Rows are points. The points of each table are mixes of a few directions, plus a little noise. Count the directions of each table, and those that both share. Where both have some left over, give the other angles between the two spaces (their principal angles), to ten degrees, smallest first.

First (7 x 2):
| -0.4 |  1.3 |
| -1.3 |  4.5 |
| -1.4 |  4.9 |
| -0.8 |  2.8 |
|  1.1 | -4.1 |
|  1.2 | -4.2 |
|  1.5 | -5.4 |
Second:
| -1.6 |  1.6 |
| -2.7 |  2.7 |
| -1.6 |  1.5 |
|  5.8 | -5.7 |
|  2.2 | -2.2 |
| -2.1 |  2.0 |
Directions: first 1, second 1, shared 0; angles 30

First:
|  5.6 |  1.9 |  0.0 |
|  0.2 | -2.9 |  1.1 |
| -6.6 |  3.2 | -2.0 |
|  0.8 | -2.2 |  0.9 |
Second, 7 rows:
|  4.4 |  0.6 |  0.3 |
|  3.0 |  3.7 | -1.0 |
|  4.3 |  0.6 |  0.4 |
|  3.0 |  3.3 | -0.8 |
| -6.8 | -3.2 |  0.3 |
| -2.9 | -4.0 |  1.1 |
| -5.0 | -1.0 | -0.3 |
Directions: first 2, second 2, shared 2

First, 7 rows:
| -4.8 | -3.2 | -1.4 | -4.9 |  0.6 |  4.5 |
| -1.1 | -1.5 | -0.2 | -3.0 | -4.8 | -4.8 |
|  2.8 | -5.0 | -2.2 | -4.3 | -1.0 |  0.6 |
|  1.7 |  1.7 |  1.9 |  1.2 | -3.5 |  0.2 |
|  4.0 |  1.0 | -0.9 |  4.2 |  6.8 |  2.1 |
| -0.2 |  3.4 |  1.0 |  3.9 |  1.0 | -3.7 |
| -2.4 |  3.6 |  1.8 |  3.0 |  0.9 |  1.2 |
Second:
|  0.7 | -1.3 | -3.1 | -6.4 |  3.1 |  5.2 |
| -0.6 |  1.4 | -1.2 |  0.0 | -0.2 |  1.2 |
| -3.9 | -0.3 |  2.6 |  4.9 | -0.9 |  2.0 |
| -3.7 | -2.9 |  3.2 |  2.7 |  0.8 |  3.9 |
|  4.7 |  1.0 | -0.1 | -0.4 | -1.7 | -8.0 |
|  2.8 |  2.1 | -1.6 | -0.9 | -1.1 | -4.2 |
Directions: first 4, second 3, shared 1; angles 30, 90

First, 10 rows:
| -1.6 | -1.2 |  6.3 |  4.2 | -0.5 | -1.3 |  1.9 | -0.2 |
|  4.3 | -1.4 | -6.3 | -5.7 | -0.9 |  0.7 | -5.1 | -4.0 |
| -0.2 |  2.0 | -1.1 | -3.1 |  0.5 |  0.8 | -1.5 |  2.9 |
|  2.7 | -6.2 |  2.8 |  4.8 | -2.2 | -2.1 |  0.2 | -9.5 |
| -2.2 |  1.1 | -2.7 |  4.4 |  1.4 |  0.2 |  5.9 |  1.0 |
| -2.0 |  1.3 |  4.3 |  0.9 |  0.3 | -0.2 |  0.7 |  3.3 |
| -0.6 |  2.1 | -7.4 | -0.1 |  1.6 |  1.3 |  3.2 |  1.5 |
| -0.7 |  1.5 |  0.9 | -1.8 |  0.3 |  0.4 | -1.1 |  2.8 |
|  2.2 | -2.3 | -1.2 | -0.4 | -0.9 | -0.4 | -1.6 | -4.1 |
| -1.8 |  3.0 |  4.3 | -3.3 |  0.4 |  0.6 | -2.6 |  6.2 |
Second, 7 rows:
|  -1.3 |   1.0 |   4.2 |  -0.3 |   0.0 |  -0.2 |  -0.6 |   2.9 |
|   3.1 |  -1.2 | -12.6 |  -1.1 |   0.6 |   1.1 |   1.4 |  -5.4 |
|  -3.6 |   3.2 |   2.8 |   1.7 |   1.3 |   0.3 |   3.0 |   5.9 |
|   1.6 |  -2.7 |   4.7 |  -0.3 |  -1.7 |  -1.1 |  -3.3 |  -3.2 |
|   0.2 |   0.2 |   3.8 |  -2.3 |  -0.7 |  -0.2 |  -3.3 |   1.5 |
|   0.6 |  -0.5 |   3.1 |  -1.4 |  -0.7 |  -0.3 |  -2.5 |   0.1 |
|  -0.5 |   0.1 |  -6.2 |   3.6 |   1.2 |   0.3 |   5.4 |  -1.8 |
Directions: first 3, second 3, shared 3

First (8 x 11):
| -0.8 |  8.2 |  3.3 | -1.1 | -0.5 |  6.2 |  4.2 | -6.1 | -0.4 |  2.2 |  3.4 |
|  0.6 | -4.4 | -1.0 |  6.9 | -0.8 | -3.0 |  2.1 | -4.9 | -1.3 | -2.7 |  1.0 |
| -0.7 |  0.5 |  1.0 | -1.1 | -0.5 | -2.7 |  3.3 |  0.9 |  1.7 |  2.7 | -2.5 |
| -1.8 | -0.6 | -0.5 | -4.6 |  1.5 |  1.0 | -9.8 |  8.7 |  2.1 |  1.6 |  1.5 |
|  1.5 | -1.6 | -3.2 |  0.8 | -1.7 | -1.1 |  4.0 | -2.3 |  1.7 |  1.8 | -1.6 |
| -2.0 | -2.2 |  1.1 |  0.2 |  1.3 | -3.5 | -3.6 |  4.1 | -0.2 | -1.0 | -0.6 |
|  3.9 | -4.2 |  2.4 |  3.5 |  0.3 | -0.3 | -1.6 |  1.2 | -1.4 | -2.4 | -0.3 |
| -0.4 |  4.3 | -3.0 | -4.6 |  0.5 |  3.3 |  1.4 | -1.5 | -2.2 | -2.1 | -0.8 |
Second (11 x 11):
|  0.7 | -0.6 | -2.1 | -0.3 |  0.7 | -0.2 | -0.8 | -0.2 | -0.9 | -1.5 | -0.7 |
|  1.6 | -1.0 |  1.9 |  3.6 |  3.1 | -1.2 | -4.5 | -0.7 | -1.9 | -2.0 |  0.9 |
|  1.4 |  5.4 |  0.7 | -3.6 |  7.1 | -1.8 | -7.9 |  3.2 |  1.1 |  4.6 | -2.7 |
| -0.9 | -1.1 |  2.4 |  2.0 | -2.3 |  0.5 |  2.5 | -0.9 |  0.3 | -0.1 |  1.7 |
| -2.5 |  2.2 | -1.7 | -5.5 | -4.2 |  1.6 |  6.2 |  1.4 |  3.3 |  4.0 | -1.2 |
| -0.6 | -3.5 |  7.0 |  8.0 | -2.5 |  0.2 |  1.6 | -2.7 | -1.1 | -2.3 |  4.7 |
|  1.1 | -3.0 |  1.2 |  4.8 |  0.5 | -0.5 | -1.6 | -1.9 | -2.4 | -3.8 |  1.7 |
|  0.1 | -1.2 |  3.2 |  3.6 |  0.0 | -0.2 | -0.6 | -1.0 | -0.7 | -0.9 |  1.9 |
|  0.1 | -1.9 |  0.5 |  2.4 | -0.9 |  0.1 |  0.7 | -1.2 | -1.0 | -2.0 |  1.1 |
|  1.2 |  3.0 | -9.7 | -8.9 |  2.8 | -0.2 | -2.0 |  2.6 |  0.4 |  0.9 | -5.7 |
| -2.3 |  1.8 | -3.4 | -6.2 | -4.3 |  1.7 |  6.5 |  1.3 |  2.9 |  3.2 | -1.7 |
Directions: first 6, second 3, shared 2; angles 50

First (10 x 12):
| -3.1 | -0.9 |  3.3 | -1.8 |  3.8 |  0.7 |  4.9 |  2.0 |  1.5 | -0.3 | -2.4 |  1.0 |
| -0.3 | -1.1 |  3.1 |  7.1 |  1.7 | -4.0 | -3.8 |  4.7 |  1.7 | -1.6 |  2.7 | -3.0 |
|  4.2 | -0.1 | -8.2 | -1.7 | -2.0 |  1.0 |  2.4 | -2.4 |  1.2 |  5.7 | -0.4 |  2.8 |
| -1.3 |  2.5 |  0.5 | -2.8 | -0.1 |  2.4 |  1.4 | -3.0 | -0.8 | -0.6 | -0.2 |  1.5 |
|  0.8 |  5.1 |  3.9 | -2.7 |  2.6 |  0.9 |  0.3 | -2.9 | -0.4 |  2.4 |  4.0 |  0.6 |
|  5.8 | -1.9 | -2.0 |  1.2 | -3.9 | -3.1 | -6.7 |  0.3 | -2.8 |  1.7 |  2.7 | -3.4 |
| -1.9 | -7.1 | -1.9 |  1.2 | -0.3 | -1.2 |  2.8 |  5.1 |  1.1 | -2.0 | -6.1 | -0.5 |
| -4.9 |  5.8 | -1.0 |  4.5 |  1.6 |  2.7 |  1.8 | -2.4 |  3.6 | -2.4 |  1.7 |  3.4 |
|  0.3 | -5.1 | -1.1 |  1.8 | -2.6 | -2.0 | -2.6 |  3.1 | -1.3 | -2.6 | -2.7 | -2.5 |
|  0.4 |  2.9 |  3.4 | -6.8 | -0.7 |  2.5 | -0.5 | -4.5 | -3.9 | -0.3 |  0.7 |  0.0 |
Second:
|  6.0 | -3.4 | -4.7 | -8.2 | -0.6 | -2.9 | -2.7 | -2.8 | -3.2 |  4.4 | -2.7 |  4.0 |
| -2.5 |  2.5 |  1.2 |  5.1 |  2.5 | -1.3 | -1.6 |  0.7 |  2.7 | -1.8 |  2.2 |  1.1 |
| -2.6 |  2.7 |  1.2 |  5.4 |  2.7 | -1.3 | -1.5 |  0.8 |  2.8 | -2.0 |  2.3 |  1.2 |
|  2.0 |  0.5 | -2.6 | -0.4 |  3.0 | -4.6 | -4.7 | -1.7 |  0.9 |  1.6 |  0.7 |  5.3 |
| -3.0 |  1.0 |  2.7 |  3.0 | -1.2 |  3.1 |  3.1 |  1.8 |  0.7 | -2.2 |  0.6 | -3.8 |
|  4.2 | -3.3 | -2.6 | -7.0 | -2.3 |  0.1 |  0.4 | -1.5 | -3.2 |  2.8 | -2.8 |  0.2 |
|  3.1 | -1.2 | -2.7 | -3.5 |  0.8 | -2.5 | -2.5 | -1.7 | -1.0 |  2.2 | -0.9 |  3.3 |
| -1.4 |  0.4 |  1.5 |  1.3 | -0.8 |  1.8 |  1.8 |  0.9 |  0.3 | -1.0 |  0.3 | -2.3 |
|  2.2 | -3.3 | -0.5 | -5.9 | -4.2 |  3.4 |  3.5 | -0.2 | -3.4 |  1.5 | -3.0 | -3.5 |
| -7.5 |  4.6 |  5.7 | 10.7 |  1.1 |  3.2 |  2.9 |  3.4 |  4.4 | -5.5 |  3.7 | -4.3 |
| -0.2 | -0.4 |  0.5 | -0.5 | -1.0 |  1.2 |  1.2 |  0.3 | -0.4 | -0.1 | -0.4 | -1.1 |
Directions: first 5, second 2, shared 1; angles 60
